Each row is a point. Any point is a mix of the corners, with weights that add up to 1. It lies inside the corners' shape when no weight is negative. Say inside or outside, and name the corners with a negative weight.

Corners:
(1): [-44  30]
(2): [ 1 45]
(3): [  6 -69]
Points:
[18 13] -> outside (1)
[0 9] -> inside
[  2 -45] -> inside
[  1 -12] -> inside
[-3  4] -> inside
[  3 -61] -> inside
[-6 38] -> inside

Corners:
(1): [-19  50   9  20 -32   9 -32  31]
(2): [-22  20 -34  36 -25  33 -10  27]
(3): [-31   4  11  15  29  32 -19  40]
(4): [ -3 -60  -8 -55 -13  14  33  43]
(5): [-13  51 -21 -11  95 -23 -11 -47]
(6): [-19 -35 -28  53 -19 -76 -12 -35]
(7): [-31  28   3  34 -22  13  26  30]
(8): [  8  34 -39  34  77 -12 -28  35]
(9): [22 -7  0 33 -8 27 -7 29]
Points:
[-19   9  -8  10  11   6   2  16] -> inside
[  6 -36 -15  12  -9  12   8  46] -> outside (1, 5)
[-13  26 -16  43   6   5 -22  31] -> outside (4, 5)
[-11   1   0  20   7  -6   2  19] -> outside (2)
[-19 -10  -7  21   2 -54  -6 -35] -> outside (2, 8)
[-16  12 -24  -3  14 -13   1  22] -> outside (3, 9)
[ -4  23 -20  16  38  -5 -16  19] -> inside

Corners:
(1): [-18 -20   0 -59 -38  32  -3 -33   4 -50   8  48 -23  -6]
(2): [-15   6 -57   3   4 -16 -52   0   1  -2  -8   6  29 -10]
(3): [  4 -32 -13 -16 -14   9  42 -28 -33  45  44 -24  16  33]
(4): [-20  10  20  23 -22  53  23  21 -16  17 -25   9 -20 -67]
(5): [ -2  18 -20   9 -32 -23  13 -68  40  49  20   9  48  -6]
(6): [ -1 -35  -9 -54 -46 -43 -25  49  42  31 -31 -10  46  33]
(7): [-27  67  11  -6 -66 -31 -11  25   1   0 -22 -27  -1  25]
(8): [-58 -95  -2  12  12  48 -35 -32  -4 -24 -26  21  16  47]
(9): [ 14 -14 -55  27 -30 -27  28  -5  26  -5  -1   2 -22 -48]
(10): [ -8  12  11 -19   6 -14  -7  45 -22  12 -15  30 -16  17]
(11): [ 44 -38  -8   4 -24 -13  24 -50  50 -78  60 -22  11 -26]
(12): [-13 -31 -29   1 -22  11 -67 -21  48 -15  17  20 -31 -12]
(13): [-16  -4  -5 -40  28 -95 -20 -13 -25   3  30 -56   4  -6]
(14): [ 18   8 -32 -50  28 -20 -27 -26  33  -5 -23  -5  -4  -4]
(15): [-70  35  -7 -38 -17  39  29 -27  31  12  41  19  10  -9]
Points:
[-29   7 -18 -19  -4  -5 -31   0  15  -4 -19  19   2  -5] -> outside (3, 11)
[-16 -14  -3 -38 -10 -12  -1 -21   4   1   1   1  28  28] -> outside (4, 9, 12)
[ -2  -4 -14 -13  -7  -1  -8 -11  17  -5  -2   1  -5 -15] -> inside
[-19  40  -9 -21 -30   2  21  19   1  41 -12  18   2  -9] -> outside (8, 11, 12, 13)
[-23 -16 -12 -23 -15  13  -6 -20   8 -11   5  15   2   2] -> inside
[-20  -1  -3 -25 -18   1  -1  -7   9 -17  -7  17   7  -3] -> outside (3, 12)

Corners:
(1): [  9  29  21 -74 -12  -4 -19 -28 -26   5 -34 -15   6 -40 -20  60  44  -7
   3 -18]
(2): [ 10  -6   3 -23  23  20  -3 -11 -35  -4 -23  28  25  -1   8 -44  20 -26
  51  31]
(3): [ 11  -9 -19 -14  37 -16 -14 -12   7 -33  16 -18 -16 -10  18 -45 -25 -36
 -38  12]
(4): [ 16  24  -9 -30 -26  20  45  18   8   8  -7  -7 -13  24 -14  42  35  -3
  16 -30]
(5): [ 10   7  34 -43  12 -31 -56 -14 -33  27  42   4  57 -58  35 -18 -25  -8
  59   2]
(6): [-60  17 -23  -9  -9  27  20 -51 -10  32  -8 -29 -10   0  -2 -44  22 -25
   4  42]
(7): [-26 -74 -36  94 -44  26  73  39 -26   1  25  18  10 -31  14 -71  26  77
 -21  52]
(8): [ 32  -7  41  -4  16   1 -20 -37 -32  33  -9  17  42  11  -9  47  50 -12
  17 -69]
(9): [ -7  69  22  33 -48  22   0  28   1   1  28  70 -31 -44  16  11  48  11
  -5 -30]
(10): [ 37  12   8  19   8 -24 -41 -46 -29 -26  49   5 -40  17 -30  25   2  13
 -15   6]
(11): [-48  35  31   1  -2 -53  10  37 -20 -40  19  95 -27  -5  16 -19   2  -9
  16  18]
(12): [ 32 -15  -1  28   7  16  35 -21  16  31  18 -23 -51  -3 -19  16  23  -1
 -72  25]
(13): [-13  -5  -4 -16 -29  -6  -3 -31  20 -14  43  36  47   1 -26  -8  42  -1
  29  21]
(14): [ -3 -36 -28   0  27  10   2  21 -23  37  11  62 -51  12 -33  15  21 -27
  -4 -23]
(15): [ -8 -18  77  14 -41  29 -38  -8  -3  34  22 -19  -4 -30  -8  38  10 -16
  13 -26]
(16): [ 30 -15  14  21 -46  23  23 -12 -44  23  37  63  40  23 -10  15 -39  13
 -24 -41]
(17): [ 31 -25 -20   6 -32 -30 -54  67 -15  14  24  31 -20  13  16  -3  13  11
 -12  50]
(18): [  3 -52 -33  71  -5   9  39   5 -18  30 -39  -1   7 -18 -57  -7  24   0
  -9  27]
(19): [  7 -11  -8  16 -32 -16  42 -44 -15 -11  -9 -14 -36 -15  -6 -34  48 -45
  10  36]
(20): [-27 -37   1  -3  16 -28  -4 -52  35  12 -19   7 -48 -38  24 -42  12   0
   4  42]
(21): [ 32  24 -14 -19 -47   5  40  43  16   0  -3  -8 -63  -4 -49 -32  66  10
 -36 -15]
Points:
[ -3   3  12   7 -18   4   1   0 -31  14  -1  27  -8 -12   1  -7  16  -3
  16   0] -> outside (3, 12, 13)
[-26  20   1  -1 -25  30  14  55  -7   7  51  48   6   1  29 -46 -10   0
  -9   9] -> outside (1, 8, 10, 18, 19, 20)
[  2  21  12 -28 -19  11   0 -45  -3  21  21  -1 -25 -25 -13   4  23 -16
  19   5] -> outside (3, 7, 8, 11, 17, 18)
[ -6  28  39 -15 -26   9 -51  21 -37  11  43  45  30 -25  13   2  11   7
  24 -28] -> outside (4, 12, 18, 19, 20)
[ -6  -8  -4  22 -22 -10   4  10 -10   2  17  34  -6  -6  -5 -15  13   0
   7   6] -> outside (1, 2, 12)
[ 74   1 -10  11 -25   5  -2 -20 -47  -9  10   7  53 -14 -18 -22  23  17
 -20   9] -> outside (4, 6, 11, 14, 15, 20)
[ -2   3  17  -7  -9   0  -7  -2  -9  11  17  19 -18 -12   8  -2   9   0
  -4  -2] -> outside (13, 18, 19)
[  6  17  19 -47   3 -25 -22 -26   9  -9  -2 -10 -65  -2 -12  -4  57 -49
   5   9] -> outside (4, 5, 7, 9, 16, 18)
[ -3  -9 -12  16 -10   1  18   6  -5  -1  -1  14 -41  -9  -9 -19  15  -2
 -18  22] -> outside (5, 8, 13)

Corners:
(1): [-11  41  16  15   6  18  15   8 -46 -18 -27   9   4  31  10 -23  10 -31
  31  27]
(2): [  0   3 -52   1   7 -28  29  37  13  70 -20 -37  24 -29  -5  20   1  28
 -19  55]
(3): [  1  17 -35 -26   2 -31   7 -42  34 -15  31  -9  34 -50 -17  11  75  13
   2  -1]
(4): [-28 -10 -59  -1  31 -42  -8  -7  41   8 -20 -48  22  26  12  20 -31  -2
 -30  19]
(5): [  1  18   9 -36 -49 -64  -4 -22  -2 -35  30 -29   2 -95  -4  23  -3 -26
  21 -26]
(6): [ 51  -5  -3  13 -47 -10 -20 -21   4 -33  11 -44 -19 -42 -10  -4  47 -20
  -1 -10]
(7): [ 22   9  10 -22  13  28  19 -32  -5 -29   6  -2 -21 -50  17   7  -4   3
  37 -53]
(8): [-55 -32   9 -55 -11  29  57 -21  -5  25 -28  49 -31  -2  23 -24  -3  17
   3  49]
(9): [  2  -4 -55   5  30 -19   9   6  18  71 -24  21   4  24  -9  57  17 -39
 -34  21]
(10): [ 59   7 -11 -30 -12 -75  42 -36  34  -4   2 -29  27  -7 -13  48  -1 -15
  18  26]
(11): [  4  35 -32 -17 -24 -15 -40 -58 -17  17  -4 -27  23   5  24  39  -2  -8
 -17  37]
(12): [ -5  -2  40  -2  57  57  -3  46 -38  54  11  25 -54  56  23 -60 -15 -21
 -13  26]
(13): [  8 -45  10  39  27  49  25  15 -72   9  19   7  19  15  31 -44   2 -18
  20 -16]
(14): [-22   7   9 -33  13  -1  42 -18  38  31 -60  36  -6 -29  56 -45 -20  -2
 -22  17]
(15): [ 21  -2 -64   2  15 -10  -6  60  35  16  -9  28  46  13   2  21 -26  23
 -14  57]
(16): [ 22 -17  19 -39 -27  -7  -7  -9 -24 -47  29 -55  24 -37  19  41  51 -50
  34  -2]
(17): [ 12 -17   1  18  30 -31 -34  39   3  30 -25  11  31  44 -15  13   7  37
 -17  -3]
(18): [ 26  25 -14 -26 -42 -32  30 -30  -9 -34  24 -20   2  -8  44  23  34 -14
  -4 -51]
(19): [ 12   4  29  78  43  42   0  22 -20 -10  46  25  -9  41  42  -9  13   7
  46  12]
(20): [  3  13  12  -6 -65  14   8 -23  30  11  44 -49   9 -28  -3  23   4 -25
  42 -38]
(21): [  2   7  52  39   2  35  44   6 -33 -27  33 -11  29   2   0  25   9 -33
  -7 -24]
Points:
[  6   9 -11 -14  -7 -19   8  -9  11   5   0 -13   9 -11   7  21  12  -7
  -2   9] -> outside (13)
[  1  15 -16 -33 -16 -12  10 -34  17 -13   8  -5  -5 -26  16  13  11 -15
  13   8] -> outside (2, 13, 17, 21)
[  7   4 -12  -1   7  -1   5   8  -1  13   2   0  10   3   9  11   1  -7
  -5  15] -> inside
[  4  10  -1   1  18  -7   8  17 -30  20   7  17  19  25   7  15  14 -10
  -3  28] -> outside (4, 6, 7, 14, 20)
[ 14   1 -13  -7  -4 -15   2  -4   5   7   0 -11   5  -8   7   8  13  -4
   6   9] -> outside (21)

Corners:
(1): [-14 -23  27 -20 -95  12  37  23 -37  -9 -12   4 -28  69 -17 -20  29 -14
  57  -8]
(2): [-18 -13  50 -36 -68   3  48  28 -20   6   4 -56 -34  32 -35  -8  31 -77
  21 -21]
(3): [-23   2  17   6  13 -32   0 -14  33  -9   9  44  69  18   2 -11  15  -5
 -21 -27]
(4): [-12 -12 -56  20  36 -25  12  11   3  -5  47  25  40  16 -27  -9  -7   4
 -26   2]
(5): [-15  14 -18 -27  12 -45   0   9  -8  25  21  41  18  20 -16   9  -4  35
   5 -39]
(6): [-48  -4  53  -9 -48  -8  30  45 -14 -44   9 -37 -25  13 -26 -22  32   3
  41  -7]
(7): [-29  -7 -48 -30  -9 -27 -14  20  -6  15 -15  24  18 -31  11 -10  -9  -1
 -12  -5]
(8): [ 19   0  51 -11  33  35 -46   3 -23  -1 -36   7   1 -25  20  26  -4 -55
   2  52]
(9): [ -5  31  13  -1  -6  23 -21 -37 -31  17 -28 -25   9 -21   4   6  26 -18
   0  58]
(10): [ 12 -29  35  -5  23  36   3 -16 -30  10 -43 -25   7   2  27  41  33 -15
 -34  19]
(11): [ -4   7  44 -38  31  41 -10  10  14  47 -61  -2  -4 -12  34  -7  11 -29
 -50  57]
(12): [-42 -32   6 -32 -68  11  11   9  -5 -35  18 -38 -32  86 -47  38  18 -44
  39 -19]
(13): [ 10   5 -47 -28  11 -56  50   6  39   5  -6   8  24  -8  -5 -13 -24  38
   9  -3]
(14): [ 13 -43  27 -27  43   0 -26 -40 -29  -2 -12  -8 -20 -20  23   4  -2 -27
 -35  71]
(15): [  8 -16   9 -20  49   0 -57  -9 -35  21 -69 -11  -5   2   8 -24 -14 -17
 -16  28]
(16): [ 31  19  30 -25 -10   9 -22  21  -5 -26 -37  -9  -2 -10 -10  -1  25  -2
 -40  33]
(17): [-11  24 -40  20  15 -65  11  12  18  -4  13  33  25  22  38  -8 -22  10
 -35 -17]
(18): [-20   4 -30  15  -1 -52  25  11  15  15 -18  24  14 -15 -38   5 -30  23
 -32  12]
(19): [  3 -17 -31   8  -5 -57   4  15  25  44  20   9  59  18  -4   7  -2  33
 -18   4]
(20): [-24 -14  33 -19 -87  32  26  -1 -21 -10  19 -41  -7  34 -29 -10 -21  -1
  30 -22]
(21): [  5   5 -37  28 -10 -29   5   6  41  25  16  28   1  -3 -15   0   9  32
  -4 -31]
Points:
[-14  -2  -7 -16   9 -26  -9   6   1   9  -1  10   7  23   3  -9   9 -21
   8  -2] -> outside (10, 16, 18, 20)
[  3  -7   7 -10   6  -3   2  -4  -3  19 -18   0   8 -13  -2  -8  10   6
 -16  18] -> outside (8, 12, 17)
[-16  -7  15 -14 -21  -2   7  13  -8  -5  -2 -10  -2  13 -12   0   7 -15
   7   2] -> inside
[-12   1 -59  -3  -8 -61  19  13  35  10  21  11  43  31 -23   8 -17  17
 -32 -55] -> outside (1, 6, 8, 9, 11, 14)
[-14  -9  -2  -2  -9 -13  13   2   1   8   7   1  10  22  -9   1   2  -3
   2  -2] -> outside (7, 16)

Corners:
(1): [ -8  -5  32 -14  -9 -24  40  87  27  39  -8 -59  26 -17  35 -14 -20   2
   3  31]
(2): [-27 -30  20  37 -52 -16 -16  -2 -14 -34 -11 -42 -53 -41 -32 -24 -40  57
 -27   9]
(3): [ 20  30 -11  41 -62  20 -36 -18 -16 -95  19 -52  18 -24 -60  52  17   1
 -15   0]
(4): [-31  -6  36 -36  -1 -91  26 -11 -11  70 -23 -25  38 -38  34   4  36 -20
  22 -43]
(5): [ -8  16  51 -31   3  14   4 -34  11  37   7 -27  50  24   4 -38  46  47
  23 -17]
(6): [-34 -12 -74  18 -52  47   3 -15   5 -51 -15 -15 -39 -32  38  52  -6  41
  -7  -8]
(7): [ 24  13  52  24  43 -46   8 -20  29  18  -5 -49  27  40  13 -51 -37 -42
  -2  24]
(8): [-50 -15 -53 -31 -84  27 -10 -32 -53 -23 -35  31   5 -64 -40   2 -23   7
 -52  19]
(9): [-23 -25 -38   8 -62  66   7   5 -32 -35 -49 -41 -31  19 -28   5  10 -36
   6 -12]
(10): [-56  33  49  -4  26  39  18  -3  45  26  -6  -2  -2 -46 -13  41 -22  14
  20 -17]
(11): [ 14 -30 -58   3 -66   8  26  19   1 -42 -53   6 -14   2 -39  40 -33  42
 -17 -30]
(12): [  6  -1 -61  -3 -46  25  23 -26 -55 -87  12  41  -6 -45   2 -24   2  26
  26  -7]
(13): [  8   9  25   8  23 -34 -21  16  30  31  57 -31  77 -19   2 -24 -30  12
  30 -65]
(14): [-76 -13 -54  58 -49  23  -2  24 -62 -75 -15  41 -11 -46  -8  64   1  42
 -15 -44]
(15): [ 25  21  48   8 -15  -4  45 -21 -23  79  13 -33  40 -14  45  20  -5  27
  23  16]
(16): [ 21  40  52 -21 -29 -37  13  -3  44  44  41  32  30  43  16   7 -21 -18
  29   5]
(17): [ -9 -18 -30 -59 -52  21  27  11  -3 -43  29   5 -66  -5  -4  57   4  18
 -55  -9]
(18): [ 11  37  51  11 -13  -5  -2  32  29  62  -9  -4   2  -9  18 -25  24 -13
 -23 -35]
(19): [ -2 -47  21  28  45 -63   7   2  25  50   8  13  42 -25  -3 -21  14  10
  54  -8]
(20): [-63  32 -71  22 -65  58  23 -23  18 -14 -16 -13 -50 -12 -56  39   0  41
 -43 -28]
(21): [ 14  30  23 -16  19 -19 -23  38   2  42 -15 -29 -13  16 -29  12 -13  15
  34  12]
Points:
[-33   5   1  -3 -23   6  14  -4   6  10   4 -14  16 -18   1  18  -1   3
  -3 -10] -> outside (2, 11, 12, 18, 21)
[ -7   6   7   6 -14  -6  10  21  11   6  -3 -21   0 -13   0  14 -13  10
   8  -6] -> outside (5, 8)
[-10   0  14   4  -1  -1  12  -2   7  27 -15 -25  15 -12  -1 -17  -3   9
  17  -8] -> outside (3, 14, 16, 17)
[-11   3  10   7  -8  -8   8   1   5   0   8  -1  27 -26   5  11   0  12
  10 -16] -> outside (2, 9, 20, 21)
[-10   2   3  -1 -13 -12  12   1   3  10   1   4  11 -17   3   1  -9  20
   7 -13] -> outside (3, 9)
[-16   0  -7   4 -39   3   4   4   0   2  -4 -15  -1 -12 -12  16   0  15
  -8 -12] -> outside (7, 10, 12)
[ -3   1  17  -7 -29  -2  19  -2  11  14 -12 -20   1  -1 -13   9  -2   5
 -11  -1] -> outside (6, 12, 13, 14, 21)

Corners:
(1): [-15 -37  25  32 -10  -1   0 -66  40  19   6 -57 -30   8  41 -24  -6 -10
   2   1]
(2): [ 23  18 -25   0  27  -1  28   9 -59  12  95  85  55  55   4  43 -15 -16
  45  18]
(3): [ 18 -24   8 -58 -37  28 -23  26 -28  17 -18  -3  -6  -5   4  15 -36 -13
  45  -5]
(4): [  5  -9 -40  16  46  11  41  -5 -14 -13  35  69  45  18  -7  34  -1   4
   8   5]
(5): [  0  35  12   0 -51  -9  18  79 -15 -28 -22 -19   4 -27   6  27  12 -35
 -22 -28]
(6): [-41  -1   4  29 -51  12  -8 -38  -4  21 -33 -45 -53 -11   7 -33  11  42
  -2  21]
(7): [  3   6  21 -26 -66 -27   2  54  -4  35  -2  11  12 -65  35 -14  17 -13
 -19 -27]
(8): [ 27  -7 -44  11  62 -38  40   8 -18  41  33  46  55  27   0  24 -77  24
  38  35]
(9): [-41  45 -67 -13  63  -9  13  41 -46  13  34  64  30  18   9  -3 -34 -30
  41   9]
(10): [ -9   9  58 -33   4  21  -1  75 -40  17  -7  12 -42 -51  44  36  18 -29
   2  18]
(11): [-11  31  -5 -32  12  10 -21 -52  24  44  29 -40 -14  11  14 -16  17  18
  30 -29]
(12): [-12  -4  27 -53 -30 -40   7  56 -14   9 -10  26 -17  31  -7  10 -51 -14
 -11  13]
(13): [-15 -11  -2  39 -13 -13 -23 -27  21  12  28 -49 -79  -1   3  -1 -41  18
 -24   9]
(14): [ 27  42  11 -32  11 -26  -4   7 -38   5  12  17   5 -30 -20  30 -25 -49
   8 -35]
(15): [-20  25  32  26 -19  -5  20 -38  22   4  36 -27 -36  -8  12  -5 -33  51
  63   9]
(16): [ 33  13 -11  -4  70 -11  21   9 -61 -10  75  70  73  54 -33 -21 -25   5
  45  -3]
(17): [ 23  36 -12 -30 -38 -18  13  54   8   6   9  11 -74  -3 -30  10   9 -32
  40  14]
(18): [-39 -22  47  40   3  67  17 -53  36  77  20 -76 -42   4 -47  -8 -30  34
 -33   4]
(19): [-10   2  12  44  34  48 -28 -22  51  31 -32 -10 -37  42   4 -27   6   2
  -8 -14]
(20): [ -1 -31 -15  42  27  -6 -13 -56  -9  70   3 -30 -65  10 -46   2  -1  23
  17 -43]
(21): [-19  16  17 -45 -28 -30 -26  35 -12   1   5   7  23 -23 -25  62   6 -21
  22  10]
Points:
[ -5  11  -2  -2 -18  -3 -10   6  -4  11   7  -6 -34 -14  11  13   0 -11
  17  -5] -> outside (8, 12, 16, 18)
[ -7  10 -10   0  18  -1   7   8 -15  14  24  19   5  10  -3   3 -17  -3
  17   1] -> inside
[ -1  21  10 -27 -15   0  -3  19 -30  42   0 -20 -17 -41 -17   7  -1   3
  38 -19] -> outside (1, 2, 4, 12, 13, 19)
[  4   2  13  -8 -13  -4   3   9  -5  22   9  -2 -13  -7  -4  10 -11  -3
   9  -4] -> outside (9)
[  1  11   3  -5   9   6  -3  -2  -3  18   9   4  -8   4  -1   6  -9  -7
  13 -10] -> inside

Corners:
(1): [ 33  19  52 -14  28 -30 -44  -9  31 -32  29 -68  -3 -39  32   7 -30  -5
 -11 -36]
(2): [ 11  17  34  -9  40 -18  -9 -71  20  -9 -24  34   4 -44  43 -11 -29  -5
  -5  -8]
(3): [ 29 -29  56   2 -23 -42  28 -34  37   7 -25 -26   0 -43  47  16  -7  -9
 -31  11]
(4): [ 19  44 -14 -69 -46 -62 -21   1 -22  34  51 -27  24  24  -6  40   4  18
  21  73]
(5): [  7 -39 -46 -42 -43 -15 -29  20  14  23  53 -28  12  20 -31  72  21  13
   0  28]
(6): [-35 -27  11  16  19  40   9  12  -8 -16  20  44  13  21   3 -50   5  -5
 -39  -7]
(7): [ 16   5   9 -72 -48 -83 -39  39  -7  34  77 -22  31  -4   5  77 -22  73
  -2  25]
(8): [ -1  14 -33 -43 -21 -25  -6  10  43  -4  57 -17  -8  28  12  30  20  23
  35  -1]
(9): [-17 -10  11  64 -52  47 -26  -2  32 -51   3  57   0   5 -40 -59  24 -30
   5 -36]
(10): [  5   6  13  42 -30  -1  -4  21   0   8 -46  44 -47  -9  -6   7 -27 -42
 -16 -14]
(11): [  2   8  18  -3 -15  48 -45   5  35 -57  38  66  28   8  30  13 -22 -18
  -7   9]
(12): [ 47 -15  14  -9  67  -6   1 -16  43  31 -20 -11  26  -2  36  -9 -76  43
 -42  29]
(13): [-51  13 -21  41  -8  25  -7  14   1  43 -23  37  42  -9  31 -32  -7 -29
 -28  13]
(14): [  4 -33   9  32 -36   1 -40  18  29 -72  -7  -1 -46 -18  -9 -52 -21 -31
 -11   6]
(15): [-22   3 -14  -5 -43  58  -4  23  21  28 -16  32  17   0  -4 -59  -9 -52
 -24 -34]
(16): [ -3   7 -11 -59 -34 -17 -25  -4  -7  21 -18 -19  18  22  32  43  17  79
   3  48]
(17): [ -8 -10 -21  24 -43  49   4  -8 -10  30  18  10  -4  32  20 -34 -61 -11
 -33 -30]
(18): [ -8  -1  37 -16 -24  -5  46 -10  14  15 -31 -23  10 -63  -2  13 -18  26
  14  46]
(19): [-11 -51  -7 -13  13 -18 -30   6   7 -39   9 -24  33  58  -7  -1  -5 -11
  23 -18]
(20): [-38   3  64  10  48  -2 -55 -61  52   4  -6  -2  -3   3  27 -16 -23 -21
  21   0]
(21): [-19 -16   9  24 -17  82  13  15 -15  41 -20  95   4  -7  38 -37  19  -4
  33  14]
Points:
[ -2  -5  11   3 -17   6 -19   0  19  -9   8   8   5  -3   2  -6  -7  -7
  -3  -5] -> inside
[  0   3   7 -32  13 -27 -15 -10  13  23  11  -8  13   8  24  16  -1  17
   3   9] -> outside (9, 11, 14, 17, 18)
[ -5  -9  14   1 -25   6  -8   1  20   3 -11   8  -4 -17  21  -1 -13 -15
  -4  -5] -> outside (4, 6, 9, 12)
[ -7  -7  -3 -13 -11  -3 -14  -7   8  18   8  10  15  11  15 -10  -8   5
  -5   8] -> outside (1, 10, 11, 18)
[ -5  -2  11  10 -17  14  -7  -4  17  21 -15   5  18  -4  16  -1 -14 -14
 -10  11] -> outside (2, 6, 7, 8, 14)
[ -8  -3  24  13  -5  -6  -6 -17  22  14 -15  14  -3 -13  15 -18 -24 -14
   2   7] -> outside (1, 5, 6, 11, 16)
[ -7 -11   8  -5 -11  14 -16   3  19  -7  15  12  13   0  15  -8 -10   0
  -8  -1] -> outside (4, 10)

Corners:
(1): [ 35  -4  57  18  15  41  -2  -1 -26   8  14   5  -6  48  57 -16   1   8
 -42  19]
(2): [-38   3  -7 -25  21  -1  -3  35  12  16 -11  32 -30   2   7   2  25   2
  23 -15]
(3): [ -7 -38 -31 -53 -37 -60  28  14   1 -60 -47  17  34   1  44 -49   8  20
  27  74]
(4): [ -2   6 -29  -9  25   9  38   9  18  -6  26   9 -45 -27 -41 -24  72 -31
 -16 -19]
(5): [ 32   3  33  52 -61  40 -11 -25 -50  36 -19  10 -15  17 -11 -22 -22  10
 -29 -18]
(6): [  9 -29  62  17   9  29  25 -39 -79  14  -3  37 -39  24   9  -1   2  26
  -5 -31]
(7): [  8   6  41  57 -17  18 -11 -53 -62  -7 -36  13 -15  -4   2   4  18  42
 -44 -23]
(8): [-24 -46 -23 -23 -22 -16   4   7 -19 -25  19 -29  29 -31  23 -35  -9  -1
 -10   3]
(9): [ 15 -16  55  70  -2  13  29 -23 -35 -40 -14   7  -1   5 -24 -43   3  29
   3 -24]
(10): [  5  52  19  14  -3  20 -38   9 -25   3 -25  22 -30  -6  -1 -44  -5 -28
   6  16]
(11): [  1 -45 -53 -36   5 -19  41  -2  -9 -21   4 -24  22  22  20 -15 -25 -47
 -43  15]
(12): [-47 -41  -7 -23 -21 -19 -31 -11  33 -15 -39 -44  38 -19 -12 -53  -2  -5
 -31  13]
(13): [ 13  19  19  20   6  -5  -9 -20  -9 -35  40  -2 -45  30  -9 -16  14 -28
  24 -15]
(14): [-33  36 -17  -2  33   7   4 -18  18  14  17   9 -34  31 -38  13   8  25
  -3   9]
(15): [ 19 -40  17 -36   6 -42  30  16   0 -31 -25   5  74 -47  21 -40  12 -52
 -32  12]
(16): [ 40 -18 -30 -79 -11 -40   3  16   6 -34  -4 -34  46   3  31 -64 -28 -14
 -25   8]
(17): [ 40 -25  25  79  22  31 -11 -34 -29   6 -25  31 -46  17  -4  16 -18  27
 -13  10]
(18): [ 13  61 -17 -21   8  32  -2 -26  39 -47  16  24 -53 -11 -18 -16  28 -37
  62 -34]
(19): [ -9 -25   1 -38  -4 -49  40 -21   0 -11 -28  -4   4 -38  40 -28  -8  -6
  -1 -13]
(20): [ 45 -40  46  95  22  35  -4 -42 -76  30 -13  53   6  30  52 -19  26  28
 -17 -10]
(21): [ 28  46 -38 -32  26  12  22  -1  14  15 -14 -33 -19 -16 -43   6  28 -14
  44 -17]
Points:
[  1 -13   0   8   4  -1   9 -12  -4  -7 -12   1   4  -3   5 -16  13  -3
  -8   1] -> outside (6, 10, 16)
[  4 -22  -4 -12   0 -10  17  -4 -10 -16 -10  -1  12  -4   9 -25   3 -15
 -16   5] -> inside
[ 27 -20  37  42 -24  10  -7 -28 -50   0 -26   0   1  10  20 -32 -12  33
  -7   0] -> outside (2, 4, 11, 14, 15, 18)
[ 10  -5  13  10   2   4   8 -11 -14 -17   1   3 -11   7   4 -23   7  -3
  -2  -4] -> inside
[  4  -5  -3  -7   1   0   5  -8 -10  -7  -9   5  -7   1   9 -16   6  -5
  -7   3] -> outside (9)
